Each row of a before or after table is a point. One or more steps were done to the points. Then noise was added and the rows were shuffled. The steps act on columns, c1 being the first. Write out the steps. A step turns or swaps two columns, mirrors them in a line or flattens them onto one, adds a multiple of one to another, or multiplies or shifts one. Angles are multiples of 10 degrees, from the lower column toward the higher: turns from -170 to 170, lines from 10 to 170 but not 90. Use the fewest steps. Two steps may share a column if one is a turn and the other turns, adds or multiplies; they go together, in the order done. Otherwise the lowest column goes first.

Before (8 x 2)
[[ 49  -5]
 [ 16   1]
 [ 60 -16]
 [-21   2]
 [-20   0]
 [-24   5]
 [-26 -47]
 [ 25 -37]]
After (8 x 2)
[[-43  -1]
 [  4   0]
 [-39   2]
 [ 41   2]
 [ 29  -1]
 [ -3  -1]
 [-47   0]
 [-45   2]]
Steps: shift c1 by -20; multiply c2 by 0

Before (8 x 6)
[[  7  -5 -37  -2 -25  18]
 [-32  20 -23  17  12 -22]
 [ 23  34  -7  27   0 -30]
 [ 52 -10  19 -28  23  -2]
 [-19  52 -14  37 -31   5]
 [  3 -20  17  30 -10   3]
 [  8  20   6  53  22  -1]
 [ -2  60  -4   2 -13  36]]
After (8 x 6)
[[ 34  23 -22  28   0  20]
 [ 20 -32  -9  16  19  30]
 [ -5   7  34  -2 -40  23]
 [-10  52 -10 -28  37 -16]
 [-20   3  -6  31 -16 -16]
 [ 60  -2  33   1 -21 -15]
 [ 52 -19  12  37 -50   9]
 [ 19   7  -3  53  35  -5]]
Steps: swap c1 and c2; turn c3 and c6 by -120 degrees; multiply c5 by 1.6

Before (10 x 11)
[[ 12  -1 -18 -18  20 -19 -11  -4   0 -23   8]
 [ -7  25  21  -2 -18 -14  22 -30  12  -1  -1]
 [ 11 -11 -29   6 -18  11  -1  14 -19  -3 -30]
 [-15  -7  -7  -8   2  11  12  17   6   2   8]
 [ 14  32 -21  16  24 -21   0  17  10  15 -11]
 [ 20   5  -2   3  -3  18  10  13  22 -22   8]
 [  8  -3   9 -12  12 -12  -3 -20 -18  21  22]
 [  5  14 -17  30 -19   3  -2  13   3 -26   8]
 [  3  -9   7  14  20 -13  27 -11 -24   3 -17]
 [ -6   6  20   5  10 -11 -16 -23 -14   4  -1]]
After (10 x 11)
[[ 20  -9  -2   6  -3  18  10  13  22 -11   8]
 [-15  -2  -7 -16   2  11  12  17   6  -2   8]
 [ 11  -6 -29  12 -18  11  -1  14 -19  -7 -30]
 [ 14  21 -21  32  24 -21   0  17  10  24 -11]
 [  5  -7 -17  60 -19   3  -2  13   3  -9   8]
 [ -6   4  20  10  10 -11 -16 -23 -14   5  -1]
 [  3  -3   7  29  20 -13  27 -11 -24  -3 -17]
 [  8   9   9 -25  12 -12  -3 -20 -18  11  22]
 [ 12 -12 -18 -37  19 -19 -10  -4   0 -14   8]
 [ -7  10  21  -4 -18 -13  22 -30  13  12  -1]]
Steps: flatten c2 and c10 onto the line at 50 degrees; multiply c4 by 2

Before (12 x 20)
[[-57 -27  39  25 -50 -47 -46  -8  31  12   8 -10 -35  19 -19 -12  23  41
  -49   5]
 [ 26   1 -29 -28  21  27 -22 -23   0 -33 -60   7  -8  30  24 -12 -33   4
   -8  12]
 [ 15   0 -29 -41  22   1  -4 -40 -46  -9 -41   8  14 -30  18 -37 -49  -3
  -10  34]
 [-39 -23  14   1 -30 -43 -44  19  43  -1  28 -48 -20  -6 -44  28  -4  18
  -40 -17]
 [-43 -10  30 -32   3 -28 -35   2  35  17  15 -31 -22  -2  -7  10  54  44
  -39  -1]
 [-32  14  29 -15 -39 -48 -50   6   1  20  37  -9  -7  34 -10  24  16  29
  -21 -18]
 [ 13 -20 -47 -28  12  32 -41  -5  -7  38 -22  -4   4  -1  29 -53 -28  -2
   27  19]
 [-41  10  -8   4 -30 -32 -12  24  34   2  -6  -4  15  -7  -5 -10  25  31
    8   1]
 [-16  -7 -48  -7  28  22  -6 -31 -15  -1  -1  20 -12   1  13 -27   1 -39
   19  11]
 [  5  10  -2 -26  21  17  -6   2  -9  13 -45  -8   9   6  29 -51 -23 -59
    1  22]
 [ -6  -8  -5  -8 -39  10  -3  10  12  14  22  -8   3   8 -11 -12  21  19
  -55  -3]
 [-11 -14 -17 -17 -30  -1 -14  12 -17  26 -32  -2 -38 -23  19  -3  17 -10
    3 -20]]
After (12 x 20)
[[ -6  -8  -5  -7 -40   9  -3  10  11  14  22  -8  -9   8 -11 -12   7  19
  -55  -4]
 [  4  11  -2 -26  21  16  -6   3 -10  13 -45  -7  17   6  30 -51 -14 -60
    1  22]
 [-43 -10  30 -32   3 -29 -35   3  36  16  15 -32 -39  -2  -7  10  33  44
  -38   0]
 [ 13 -21 -47 -28  12  31 -41  -5  -6  38 -22  -4  16  -1  29 -53 -15  -3
   26  18]
 [-31  14  28 -15 -39 -49 -50   7   2  19  37  -9 -12  34 -11  24  10  29
  -21 -18]
 [ 26   2 -30 -28  21  27 -22 -23   1 -33 -59   6  11  31  24 -12 -10   4
   -8  12]
 [ 15  -1 -29 -41  23   2  -3 -40 -46  -9 -41   8  33 -31  17 -37 -27  -3
  -10  34]
 [-16  -6 -49  -6  29  23  -6 -31 -15  -1  -1  20  -8   2  12 -27   6 -39
   19  11]
 [-42  10  -8   4 -30 -32 -11  24  34   2  -6  -5  -4  -7  -5 -10   3  32
    9   2]
 [-39 -23  14   1 -29 -43 -44  20  43  -2  27 -48  -9  -6 -44  28   8  18
  -40 -17]
 [-57 -27  39  25 -51 -47 -46  -8  31  12   8 -10 -32  19 -20 -12  27  41
  -49   5]
 [-11 -14 -17 -17 -31  -1 -15  12 -17  26 -31  -1 -30 -23  19  -4  26 -10
    2 -20]]
Steps: flatten c13 and c17 onto the line at 140 degrees

Before (8 x 48)
[[-25  11  18  -9  -6 -14 -11  14   0 -17  20  -9  -1  19   0 -14 -47 -13
   22  -8  14  32  27   6  28  22 -23 -33 -29   2  53  13  16 -14   7  26
   -7 -30   4  10 -11  18   2 -20   3  -4  12  -9]
 [-25  19  27 -10  -7   7 -18  10 -16 -15   3  -2   5  -3 -40 -29 -17 -33
  -10 -21 -15 -22   5  11  -3 -29 -11   1   3   1  21  -6   2 -24  18   2
   -2 -15 -14  10   4 -13  28  -4  32  17 -13  -5]
 [ -2 -26 -11  12  24 -14  19  -4 -20   5  -6  -8   9  11  -9  -4 -35 -12
   -9  36  14  -8  18 -17  26  -5   9 -11  24  -4 -14  34 -21  26 -13  27
  -29 -18  -9  23  26   5  25   7 -15 -20   3  13]
 [-32 -33 -20  -1 -27   9  -1  -5 -12  15  20   2  17  -8 -12   8  13  33
  -38 -16 -11  13   4  10 -33   8  -5 -20 -26  -9  12  17 -27 -13  12  42
   30  24   7  -3  32   2  11  -3   8  34  22   2]
 [  7  25  37 -13   3   3 -16  19 -37  31  -6  21  20  -3  38  15  23 -23
  -45   5   0  18   7   4 -15   5 -27 -34  -8 -14 -22 -11   0 -10 -30   0
  -11   2 -28  28 -31  13  -3   4  15  23   5  27]
 [-15  16  29 -23  14  -3  30   9   9 -11 -17 -11   8 -13 -11  13  11 -50
   -9  23 -33  -8  16 -14 -20 -15  -7  -2   1 -21  41 -17 -32  -6 -14 -10
   60 -28   3  -6 -22 -36  -3  33 -11  43   1   8]
 [-35  11  36  -7 -18   8  -2   9  -3  25   5   9  20  15 -21  -3  -8 -19
  -12  -3 -21  11  -6 -15 -13 -13   3  21  -4   3   7 -12  -6  -5 -12  10
   11  16   4 -14  18 -12 -28  -9   2 -16 -46 -11]
 [-15 -17  10 -10   7   7 -13   8 -13 -19   3 -27  -6   1  -6  33  -4 -15
  -15 -34  -3 -25   2   8  -1  -2   4 -20 -25 -31  12  24  15  -7  25  -3
  -34  18   3   2   1 -15 -12  -8  14  23  19  12]]
After (8 x 48)
[[  6  25 -35 -14   2   2 -15 -24 -37  32  -6  22  20  -4  35  16  22 -24
  -45   5  -1  18   8  33 -13   4 -27 -34  -7 -14 -23 -11   1 -10 -31   1
  -11   2 -29  27 -31  12  -3   4  16  22   5  27]
 [-15  16 -23 -23  13  -3  31 -21  10 -11 -18 -11   8 -13 -12  14  10 -51
  -11  23 -34  -8  15  15 -20 -14  -9  -2   0 -22  40 -17 -32  -8 -13 -11
   60 -28   5  -5 -22 -35  -4  34 -12  43   1   7]
 [-36  12 -25  -8 -17   9   0 -27  -3  25   5  10  20  14 -22  -1  -8 -21
  -12  -2 -19  12  -6  16 -12 -13   3  22  -4   4   7 -12  -6  -5 -14   9
   12  14   5 -12  18 -12 -28 -10   2 -17 -46 -12]
 [-32 -34  15   0 -27   8   0  17 -12  14  19   3  16  -9 -11   8  12  33
  -37 -17 -12  15   4  39 -33   9  -6 -20 -26 -10  11  17 -26 -13  11  43
   31  24   7  -3  32   2  12  -1   7  34  22   4]
 [-15 -17 -12 -11   8   9 -13  -5 -13 -18   3 -25  -6   1  -6  34  -4 -15
  -13 -35  -3 -24   2  38   2  -3   4 -20 -25 -32  11  25  15  -6  25  -3
  -32  17   3   1   0 -14 -13  -7  16  23  19  11]
 [-25  12 -21 -11  -6 -16 -11  -9   0 -16  21  -9  -1  20   1 -14 -46 -13
   24  -8  15  31  25  37  29  24 -22 -33 -30   2  52  13  17 -14   7  25
   -7 -29   4  10 -11  18   2 -21   2  -3  11 -11]
 [-25  19 -24  -9  -6   9 -19 -20 -15 -15   5  -4   4  -1 -40 -29 -17 -33
   -9 -21 -15 -21   6  41  -1 -30 -11   1   4   1  21  -6   2 -24  19   3
   -3 -14 -15   9   4 -13  28  -3  30  18 -13  -4]
 [ -2 -25   9  12  23 -15  19   9 -21   4  -6  -7   8  13 -10  -6 -35 -13
   -8  37  16  -8  18  14  24  -5   8 -10  25  -3 -14  35 -20  27 -13  28
  -29 -19 -10  25  27   5  26   9 -13 -20   3  13]]
Steps: mirror c3 and c8 in the line at 120 degrees; shift c24 by 30

Before (11 x 64)
[[-25  23   6   2 -10  11   3 -13   2 -14   7  17   1 -30  10   0 -18  -8
   12 -33  19 -13   2  -5  17   6  13 -31   2 -19  18  20 -13  -3 -29  -2
   -2 -17  36 -16  13  -2  -8  -6 -15  15   3  13  12  -9  10 -31 -29   1
  -22   5  -6   9   3   5  11   2  10  14]
 [-16  -2  24 -18 -22  -3  16 -12  10 -16  10  18   9 -13   4   1  -1   3
   -1 -21  16 -18  -6 -32  23  12  27 -26   8 -20   9  20 -10  17 -10   7
    0   7  12   4  -7   3 -23  -8 -15  15  -8   9   1 -16  13 -13 -39  -7
   -8   4  -2  17  17  12  17   6   3  14]
 [ -1  26  -1 -16 -13 -11  -1 -32  35 -27  -3  20 -24  -4  -6   0  28  -4
   30   0  -3 -10  25   9 -26   5  11 -14  -1  12  -3  60 -17 -22  -3  -8
  -15 -23  -4 -21  15  -3  10   3   3  19  10  22  25 -15 -13 -21 -14 -20
  -19 -11 -14  26   7  -8  27 -27  27   6]
 [-17  11  20  28   1   9  21   8  -4  18  17   6   6 -19   6  -2 -19  20
   15 -36  11 -18 -13  12   0  27  21   5   3 -10  18  20   1  16 -16  22
   34  37  23  26  12  -9 -11  15  -8  -2   5   5  -7 -10  10  14 -20  24
   -4   4 -10   4  21  33 -15  32 -25 -23]
 [ 12  13 -27 -15  -9 -19 -26 -18  16   2 -13  18 -21   0 -21  36  -2 -12
   30   2  -9   3  -1  43   2 -17 -10   6   2  11   1  33  11  -3   5  24
   -4  -1  -8 -11  24 -28   3  17  17  -9   8  -6 -15   5 -24 -13  17   2
    3   2 -42 -10 -11 -13 -25 -12  11   4]
 [ 23  -3 -20  17 -10   0 -13   9  18   0   9 -28   9  27 -17   9  -8 -22
    4 -25 -14  -2  17 -12  14   7   2  16   7 -21   2  11  33   8 -29  20
   10   4 -11   6  -6 -25  15  25  15 -10  31 -16   7  19   3 -10 -36  25
   28  15   0 -23  -5 -22  13  20   8 -20]
 [ 19   2 -41   5   0  -7 -28  17 -14   9  22 -26   8  12 -11  18 -23 -18
  -11 -13 -27  17  -7 -20   7   8  -7  11  16 -20  27  23  28  -2 -16  30
   14  24 -21  12  11 -32  15  32  25 -12  36 -12   3  26  -8   7 -19   7
   24   7 -36  -7 -16 -32  -6  20 -12 -26]
 [ 19   8 -13  -2  -1  -5  -5  11  -6   5  -5  -3  22  -2  -8  21 -21 -18
   13  -3 -12  -4 -30  -8  12  13 -12  26  10 -13  -1  28  10 -14 -27  18
   14  14  -6   3  13 -30  10  36  31  -9  27 -13 -13  29   1  22 -20  16
   16  21 -17 -19 -12 -24 -14   1 -10  -4]
 [  0  11 -16 -17 -17 -15 -10  -2  -5 -11 -23  -6 -17 -12 -13  13  -3 -22
   21  -3  -7   4  -8  15 -20  -8   6  20  -7  -7   4   9  24 -22  -4  28
   -5  -1  10 -16  26 -20  -4  12  20   2  20  -5  -5   8 -37 -12  -2 -22
    5   6 -23 -13   0  -5 -23  -1   7  -5]
 [ -5  21   8 -12 -21  -7   4 -19  33 -15  13  33   6  -8  16 -12  13  -5
    7 -15  14  -2  21 -12   1  -1   6 -11  -7  26  12  18 -12 -19 -12 -22
  -16 -10  16 -16  -1  -5   0  -7 -18  -5 -11  10  17 -20 -11 -20 -30 -14
  -13   1 -10  12  -6  18   9  -4  15   1]
 [-20   2   7   3 -15   1  12 -23  10   0   9  14  20 -13  -2 -24  -2  -6
    8  -4   2 -15  13  -9  18  17  27 -17  -3  -3  19  21 -22  15 -12  -4
    2   6  31 -26  -2  -1  -8   4  -4  20  -4   1  19  -9  -3  -5 -11  -3
  -27  -2  -8   8  11  16   6 -16   7  20]]
After (11 x 64)
[[-37  22   6   2 -10  11   3 -13   2 -14   6  17   0  23  10  -1 -18  -8
   12 -33  18 -14   2  -6  17   6  13 -31   2 -19  18  20 -13  -3 -29  -2
   -2 -17  36 -16  23  -2  -8  -6 -16  15   3  14  13  -9  10 -31 -28   1
  -23   5  -6   9   3   4  10   1   9  14]
 [-26  10 -16 -17 -17 -15 -10  -2  -5 -11 -23  -6 -17  28 -13  13  -3 -22
   21  -3  -7   4  -8  14 -20  -8   6  20  -8  -7   4   9  24 -22  -4  28
   -5   0   9 -16   2 -20  -4  12  20   2  20  -5  -5   8 -37 -11  -2 -22
    6   6 -22 -13   0  -6 -23  -1   7  -5]
 [-18   2   7   3 -15   1  12 -22  10   0   9  13  20   3  -2 -24  -2  -6
    8  -4   3 -15  13  -9  18  17  27 -17  -3  -3  19  21 -22  15 -12  -4
    2   6  31 -26  13  -1  -8   4  -4  20  -4   1  19  -9  -3  -5 -11  -3
  -27  -2  -8   8  11  16   6 -16   7  20]
 [  8   2 -41   5   1  -7 -28  17 -14   9  22 -26   8   6 -11  18 -23 -17
  -11 -13 -27  17  -8 -20   7   8  -7  11  16 -20  27  23  27  -1 -16  30
   14  23 -21  12 -15 -31  15  32  25 -12  35 -12   3  26  -8   7 -20   7
   24   7 -36  -8 -16 -31  -6  19 -12 -26]
 [  6   8 -13  -2  -1  -5  -5  11  -6   5  -5  -3  22  13  -7  21 -21 -18
   13  -3 -12  -3 -30  -8  11  13 -11  26  10 -13  -2  28  10 -14 -27  18
   13  13  -6   3  -2 -30  10  35  31  -9  27 -14 -13  29   1  21 -20  16
   16  21 -17 -19 -12 -24 -14   1  -9  -4]
 [-12  13 -27 -15  -9 -19 -26 -18  16   2 -13  18 -21  23 -21  36  -2 -13
   30   2  -9   3  -1  43   2 -17 -10   6   3  11   1  33  11  -3   5  24
   -4   0  -8 -11  -8 -28   3  17  18  -9   8  -6 -14   5 -24 -13  17   2
    4   2 -42 -10 -11 -12 -25 -12  11   5]
 [ -4  20   8 -12 -21  -7   4 -19  33 -15  13  33   6   2  16 -12  13  -5
    7 -15  14  -2  21 -13   1   0   6 -12  -7  26  12  18 -12 -19 -11 -22
  -16 -11  16 -16   8  -5   0  -7 -18  -4 -11  10  17 -19 -11 -20 -31 -14
  -13   1 -11  12  -6  19   9  -4  15   0]
 [-16  25  -1 -16 -12 -11  -1 -32  35 -27  -4  20 -24  16  -6   0  28  -4
   30   0  -3 -10  25   9 -27   5  11 -14   0  12  -3  60 -16 -22  -3  -7
  -15 -24  -4 -21  -1  -3  10   3   3  20  10  21  25 -15 -12 -21 -14 -20
  -19 -12 -14  26   6  -8  27 -28  27   6]
 [ -9  -2  25 -18 -22  -3  16 -12  10 -16   9  19   9  -2   5   0  -1   3
   -1 -21  16 -18  -6 -32  23  11  27 -26   8 -20   9  20  -9  17 -10   7
   -1   6  12   4  15   2 -22  -8 -14  15  -8   9   1 -16  14 -13 -39  -7
   -8   3  -2  17  18  13  17   6   3  14]
 [-29  11  20  28   1   9  20   8  -4  18  18   7   6  18   6  -1 -19  20
   15 -36  11 -17 -13  12   1  27  20   5   3 -10  18  20   1  16 -16  22
   34  37  23  26  14 -10 -12  15  -8  -2   5   5  -7 -10  10  14 -20  23
   -4   3 -10   4  21  33 -15  32 -26 -23]
 [ 29  -3 -21  17 -10   0 -14   9  18   0   9 -28   9 -16 -17   9  -8 -22
    4 -25 -14  -2  17 -12  13   7   2  15   7 -21   2  11  33   8 -29  20
   10   4 -10   6 -23 -25  15  25  15 -10  31 -16   7  19   3 -10 -35  25
   27  15   0 -23  -4 -22  13  20   8 -20]]
Steps: add -1 times c41 to c1; turn c14 and c41 by -110 degrees
